Every row gives one point. The window is the flat piece filled in between its corners: a triangle in 3 columns, a solid with four corners in 4, and so on. A path goes straight from each point to the next, and from the last back to the first. List the points from which the path goes on through the window.
In the rows, 128 means zero.

Window:
[[110 195 126]
 [141 105 132]
 [162 115 147]]
Path:
(1): [139 112 178]
(2): [113 173 150]
(3): [157 181 101]
(4): [130 195  95]
(5): [ 93 181 165]
(6): [103 166 132]
(7): [113 172 109]
(8): [169 121 129]
Through the window after points: 4, 8

Window:
[[150  72 141 135]
 [123 143  63 114]
 [132 147 150 120]
 [175 201 161 116]]
Path:
(1): [135 137 102  83]
(2): [132 166 100 162]
(3): [128 156 127 159]
(4): [142 122 111  70]
(5): [151 150  93  79]
(6): [141 158  80 168]
(7): [172 141 188 165]
(8): [178 133 189  76]
(9): [130 139  92  91]
(10): [138 162  89 131]
(11): [129 150  96 164]
(12): [138 126  87  72]
(13): [150 180 136  76]
(14): [144 185 136 139]
(15): [129 155 133 177]
(16): [137 146 135 104]
Through the window after points: 1, 3, 9, 11, 15

Window, 8 rows:
[[120 141  78 122 135 122 115 138]
 [147 148 147 107 136 132 165 127]
 [ 96 186 169 164 125 135 124 122]
 [102 110  96  91 103 117 157 104]
 [ 94  87 187 103 167 218 141 178]
 [ 99 172 109  78 124 101 109 115]
 [100 111 116  93 135  80 148 144]
 [199  60 174  66  23  64 156 129]]
Path:
(1): [112 104 133  90 143 104 109 101]
(2): [115 152 113  96  70 113 151 176]
(3): [107 150 108  86  88 132 158 170]
(4): [122  99 116 116 157  94 127  74]
(5): [117  65 149 105 124  92  91  94]
(6): [122 132 118  88  83 115 162 150]
(7): [ 79 194 116  78  96 112 163 172]
(8): [144 122 146 115 130 114 110  92]
(9): [ 95 149 132 131 164 125 117 107]
(10): [ 79 184 100 113 127 154 151 151]
(11): [151 118 146  86  73 115 165 156]
(12): [162  95 165  94 106 102 144 111]
Through the window after points: 3, 7, 11

Window:
[[100 128 138 190  99 148 104 123 167 149 119]
 [136  82 169 150 110  78 202  83 138 146 130]
 [142 125 140 122 197  85 142  81  83 154 215]
 [103 109  84 132 114  95 100 192 118 107 100]
 [100 110 117 134 179  51 133 131 180 123 155]
 [ 85  79  44 139 140 181 179 149 131  69  40]
 [122 116 144 137 135  96 153 136 150 101 217]
 [165 166  74 128 100 138  95 160 170 128 127]
 [118  88 221 109 178 137 141 176 156 129 155]
 [158 122 136 175 114 144  34  92 149  99 109]
 [102 160 113 125 110 132 127  90 101  89  70]]
Path:
(1): [ 87 100 100 102 107 122  99 129 138 101 117]
(2): [147 152 111 179 159 120 134 158 117 117 119]
(3): [126 163 119 204 154 121 130 177 145 106  98]
(4): [122  97 127  89  92 138 116 106 134 126 142]
(5): [ 96  96 119 105 112 144 108 100 141 122 147]
(6): [140 136 145 153 144 118 145 147 131 107 134]
(7): [150 135 150 186 162  91 147 126 120 126 139]
(8): [116  71 129  92  66 124 144  81 171 135 124]
Through the window after points: 7

Window:
[[100 111  84 182 154 128 131 161 144  92  75 189]
 [137 131  48  97 179 125 163  83  70 128 171 146]
 [ 73  92 151 115 121 108 108 153  69 143 132  72]
 [110 137 102  75  94 142 104 139 155 146  89 121]
 [ 70 111 114 204 150 136  89 159 103 187 119 145]
 [165 200  47 112 121 106 204 124 118  57 146 120]
 [ 63 133 159 167 193 109  70  97 144 111 152 182]
 [109 148 127 136 157  71 142 141 203 111  75 117]
 [ 58 138  45 126 125  98  98  92 170 101 130 168]
 [151  72  76  76  94 127  93 162 142 176 165 139]
 [159 141  68 158 141  99 125  90 128  83 109 148]
 [158  91 123 113 118 142 178 103 138 144 162 107]]
Path:
(1): [101 127 122 128 117  67 136 128 113 150 114 158]
(2): [ 90 138  94 145 117  90 131 110  96 143 118 170]
(3): [122 116  75 158 167 141  94 130 164 105 129 118]
(4): [110 121  79 147 177 151 109 129 142  76 153 107]
(5): [128 132  92 140 123  94 144 125 116 139 124 166]
(6): [114 125 104 114  88  70 139  96 122 146 117 200]
(7): [140 118  87 109 164 139 127 129 135  76 142  70]
(8): [141 113  56 110 156 158 126 123 171  80 100  77]
(9): [100 143 104 112 108  87 132 115 136 123 127 178]
(10): [ 87 131  65 112 113  73 123  88 114 126 123 186]
(11): [ 96 134  61 130 156 133 118 111 155 104 145 132]
(12): [115 130  83 127 144 136 119 124 139  89 128  96]
Through the window after points: 2, 10, 12
